Each row is a point. Two turns around zero, p and q, are shown by what they do to some points. Write where each new point lands after one turn and then the other. Backwards means that the second turn is done in reverse. Each puzzle has new turns, and all numbers are rounded.
In the rows, 128 means zero.

Turn p:
[126 149] -> [116 145]
[100  90] -> [123  81]
[108 110] -> [120 102]
[179 164] -> [153 185]
Turn q:
[178  88] -> [158  71]
[ 99 122] -> [ 99 134]
[104 170] -> [123 176]
[131 132] -> [132 130]
Where do these land?
p, then q: [141 111] -> [143 113]
p, then q: [139 170] -> [134 171]
q, then p: [141 107] -> [144 109]
q, then p: [157 104] -> [160 108]
p, then q: [ 62 148] -> [ 60 140]

Turn p:
[107 151 133 166] -> [105 152 102 154]
[182 162 120 114] -> [190 119 110 138]
[122 131 137  92] -> [144 142 154 111]
[150 144  85 118] -> [157 119  95 102]
[125 132 157 114] -> [135 141 155 139]
[ 83  47 136 164] -> [ 38  93 152 123]
Turn q:
[120 185 122 187] -> [159 153 117 200]
[118 121  66 145] -> [112 106  72 149]
[146 124 127  98] -> [138 125 124  94]
[110 126 159 108] -> [113 151 154 112]
[145  84 166 102] -> [118 105 172  86]
Where do these land?
q, then p: [173 154  88 178] -> [127  57  87 139]
p, then q: [157 152 188  93] -> [185 117 178 147]
q, then p: [120  83 125 103] -> [109 141 162  95]
q, then p backwards: [122 135 131 173] -> [146 133 163 151]
q, then p: [ 78 117 113 127] -> [ 96 164 111 113]
p, then q: [118 127 123  94] -> [142 145 138 101]

Turn p:
[121 123 113  78 120 118] -> [141  90 134  97 113 140]
[144 136 120 203  71 162] -> [ 92 171  68 182  99 125]
[112  65 119 162 193 126] -> [149 108 170 196 178 122]
[172 106 118 111 133 164] -> [182 133 105 138 125 152]
[ 94 189 117 104 138 124] -> [ 91 115 117  72 157 130]
[133 140 153 127 123  74] -> [120 138 158 105 109  85]
[120 137 157 111 118 129] -> [120 142 145 106 116 142]
Turn q:
[ 80 157  91 159 145 115] -> [ 87 156 100 164 154 153]
[114  98 122 122 140 110] -> [109 106 117 142 120 108]
[155  90 111 113  90 169] -> [159  85 130 110  88 161]
[140 170 156  96 126 105] -> [129 175 141  97 122  98]
[153  85  71 176 135  92] -> [117  73  58 123 163 135]
[150 164 170  95 161 138] -> [123 155 185  95 138 103]
[102 133 175 135  98 167] -> [172 148 164 165 110 137]
Where do these land?
q, then p: [158  85 145 134 136 180] -> [174 153 161 160 103 149]
q, then p: [ 60 141 130 146 124  98] -> [ 75 135  99 146 154  91]
q, then p: [191 151 182 128 138  99] -> [176 125 160  69 132  89]
p, then q backwards: [124 107 130 119  80 171] -> [100 125  87 121  89 154]
q, then p: [137 120 100  80 147 104] -> [101  84 148 111 104 144]
q, then p: [101 139  75 127 137 157] -> [ 96 128 114 147 145 180]
q, then p: [175 114 137 160 134  79] -> [173  83 140 121 148  92]
p, then q: [ 76 166 126 130 128 136] -> [ 88 132 152 168 107 130]

Turn p:
[139 110 114 120 171  77 136 169 172] -> [118 159 148  92 137 105 101 191 156]
[149 101 179 133 169  82  94 130 152] -> [143 119 140 126 150 141  51 162 160]
[145 165 136 153 132  87 129 140 135] -> [150 154 138 159 121  96 105 148 129]
[110 144  75 104  92 177 100  87 149] -> [ 88 158  74 122 144 150 158  84  89]
[177 140 166 117 158 125 189 148 139] -> [205 140 167  95 131 116 132 142 144]
[117 114 145 145  90 124 138 145 146] -> [128 129 116 122  79 127 118 120 146]
[128  93 103 161 110 147 110  88  79] -> [107  83  91 169 145 139 162 109 151]
[ 92 138 102 147 106 213  97 122  79] -> [ 88 111 128 173 118 183 190  84 100]
[109 142 164 119 164  95 183 128 136] -> [151 125 184  99 131  82 105 117 139]
[114 134  96  81  88 153 103 124  92] -> [102 103  94 125 123 141 160 123  65]
Turn q:
[ 65 105  77 151 162 139 153 180 123] -> [124  89  76 103 173 107 120 191 158]
[ 95 127  87 153 189 147 101 167  92] -> [115 105  60 133 174 118  75 155 124]
[117 112 136 141 100 130  89 103 146] -> [ 89 119 147 118 104 111 119 100 138]
[118 128 167 104 104 150 126 146 112] -> [101 139 167 137 147 141 136 146 107]
[ 98 126 105 162 166  92 133 162  88] -> [150 106  84 134 152  79 104 163 110]
[120 135 161  87 120 132 131  84 147] -> [122 148 162 113 144 138 160  83 125]
[134 129 171 146  96 118 120 130 167] -> [127 131 187 136 107 113 121 121 152]
[159 193  83 171 163 160 161 114 100] -> [152 165  48 192 129 142 133 130 155]
[116 113 102 145  90 149 118 126  93] -> [ 78 120 105 136 104 121 141 151 117]
[143  65 167 124 128 151 134 123 131] -> [116  70 166 139 130 157 141 118 118]
[198 153 134  69 119  98 129 123 178] -> [185 173 165  95  90 178 123 100 122]
[172 149 145  83  99  70 142  78 160] -> [177 170 167 100  83 130 164  78 111]
Where do these land?
q, then p backwards: [119 107 116 158 198 132 154 172 119] -> [187  95 146 120 138  92 103  95  94]
q, then p: [207 100 125 153 159 135 164  99 140] -> [159 132  68 133 127 158 169 106 184]
q, then p backwards: [113 200 161 125 108 149 133 139 118] -> [134 175  93 165 168 124 113 136 158]
q, then p backwards: [111 161 143 111 168 121 105 108 109] -> [128 164 122 115 137 127 119  75 147]
p, then q: [122 129 123 151 103 112 148 121  98] -> [143 106 131 123  96 102 145 132 135]
q, then p: [210 129 135 100 133 106 145 186 120] -> [183 117 114 164 101 193 163 154 110]
p, then q: [ 98  97 147 136 109 139 142 118 113] -> [107 102 143 105 114 128 157 109 136]
p, then q: [104 134 128 119 116 164 101 104  98] -> [ 99  98 100 149 142 122 158 115 126]
q, then p: [ 93 101  68  92 105 104 130 153 182] -> [126 133 114  44 117 134 120 154  70]
q, then p backwards: [134 149  93 123 104 110  36 108 208] -> [ 65 104 175 134 107 118 154 127 227]
p, then q: [ 97 101 171 141 105 135 149 101 103] -> [107  88 146 110  96 128 154  87 131]

Turn p:
[118  89 174 138 141 129 152 103 132 149 114] -> [132  89 174 108 129 127 126 102 157 140 142]
[113 107 141 113 160 123 180 133 130 135 112] -> [114 100 153  96 170 141 137 134 146 140 131]
[113  88 145  90 118  93 155 105 115 105  98] -> [ 97 104 150  77 153  98 123  94 110 123 122]
[182 147 115 147 114 149 118 144 139 122 151] -> [159 146  80 140 107 119 138 149 147 116 143]
[116 140 150 116 120 117 154 139 106 129 113] -> [134 137 149 100 146 139 142 118 124 113 112]
[117 122 106 145 113 133 127 140 152 126 165] -> [103 150 121 155 117 123 145 141 138 133 153]
[115 113 139 141 144 123 154  95 101 104 103] -> [127  86 150 122 156 127 119 108 118  97 136]
[ 97 119 118 131 112 106 156 115 127 138  76] -> [ 98 108 160 125 150 112 132 115 137 110  83]
[157 151 115 115 125 174  86 127 153 133 139] -> [147 133  71 152  95 143 127 125 130 155 122]
[167 123 104 127 126 132  77 146 102 148 134] -> [161 131 109 134  87 108 121 166 100 140 116]
[168 170  89 130 154 117  69 141 140 126 150] -> [154 163  78 161 117 125  83 169 111 143 124]
[109 137 147 151 117 140 103 162 155 111 141] -> [107 157 125 135  90 162 121 130 144 115 142]
[123 144 148 117 131 100 153  94 118 148 139] -> [151 140 157 126 165 114 126 100 129 140 130]
[ 97 142 101 131 117 158 109 150 121 118 156] -> [109 147 115 159 110 156 154 141 100 127 135]
Turn q:
[ 91 102 122 129 108 112 104 137 152 133  90] -> [ 91 117  85 110 121 131 151 148 135 146 108]
[130 146 111 141 149 194 162 143 126 141 135] -> [159 159 141 167 125 168 148 112 101 106 119]
[138 104 151 134 108 103 143 139 132 145 142] -> [131 127 131 139 117 107 135 130 152 167 145]
[141  97 121 129  94 126  95  96 114 126 100] -> [107 109 128  91 122 129 115 150  93 165 127]
[108 115 118 131 133 118 103 142 111 132 145] -> [112 124 118 126 142 103 150 130 116 118 145]
[132 225 124 141 103 131 120 145 123  89 124] -> [117 126 158 113  64 138 109 122 142  50 126]
[127 142 158 139 135 178 205 125 138 136 139] -> [155 178 164 166 122 172 135  94 149 141 115]
[146 135 129 140 121 149  96 136 118 140  94] -> [122 119 138 131 111 135 130 170  99 123 112]
[141 133 122 112 145  98 100 107 138 142 136] -> [131 123 106 121 146 103  92 145 129 122 136]
[143 107 141  87 137 117 163 136 125 124 139] -> [169 122 136 119 153 130 136 119 160 148 138]
[129 134 139 139 157 111 102 123 115 103 127] -> [107 105 144 129 150 107 115 129 127 107 117]
[140 112 112 143 141 103 208 124 139 121 129] -> [168 125 122 145 120 122 126  65 150 160 101]
[ 86 148 123 105 125 104  88 121 113 136 144] -> [101 148 109  92 142  98 131 141 132  96 147]
[139  93 120 122 135 147 105 118 148 124 147] -> [121 111 112 140 156 148 120 133 109 143 154]
Where do these land?
p, then q backwards: [116 133 101 120 157 151 156  95 125 134 139] -> [136  77 129 129 159 140 122 141 138 119 141]
p, then q: [154 140 153 140 103 145 135 111  92 125 129] -> [152 102 154 116 123 137  95 107 127 147 135]
p, then q: [136 107 129 113 101 131 104 145 160 157 118] -> [126 149  96 107  90 129 132 146 144 146 123]
p, then q: [140 116 137 144 104 129 150 105 132  74 159] -> [119 124 123 117 147 119 103  69 133 115 161]
p, then q: [135 127 119  98 147 132 101 160 153 122  91] -> [130 129  92 103 123 145 160 163 107 118 119]
q, then p: [123 110 122 149 150 126 126 148 155 149  88] -> [112 102 137 139 127 122 136 162 146 103  94]
q, then p backwards: [ 88 134 146 103 134 119 121 145 163 138  92] -> [143 148 107 129 122 141 153 172 164 129 104]
q, then p: [ 97 106 116 118 148 131 127 137  90 137 130] -> [139 120 137 111 183 131 124 137 123 125 128]
p, then q: [157 133 153 149 132 115 121  88 110 113 176] -> [132 112 149 142 130  98  80 114 119 122 175]
p, then q backwards: [145 128 130  97 111  83 131 171 139 158  92] -> [104 143 152 110 122  98 134  99 102 147  71]
q, then p: [138 153 112 167  97 122 120  81  93 100 166] -> [143 152 158 131 112 116 117  69  71 132 145]
q, then p backwards: [107 148 119 139 152 151 145 149 124 128 157] -> [113 158 130 153  97 134 141 113 117 114 143]
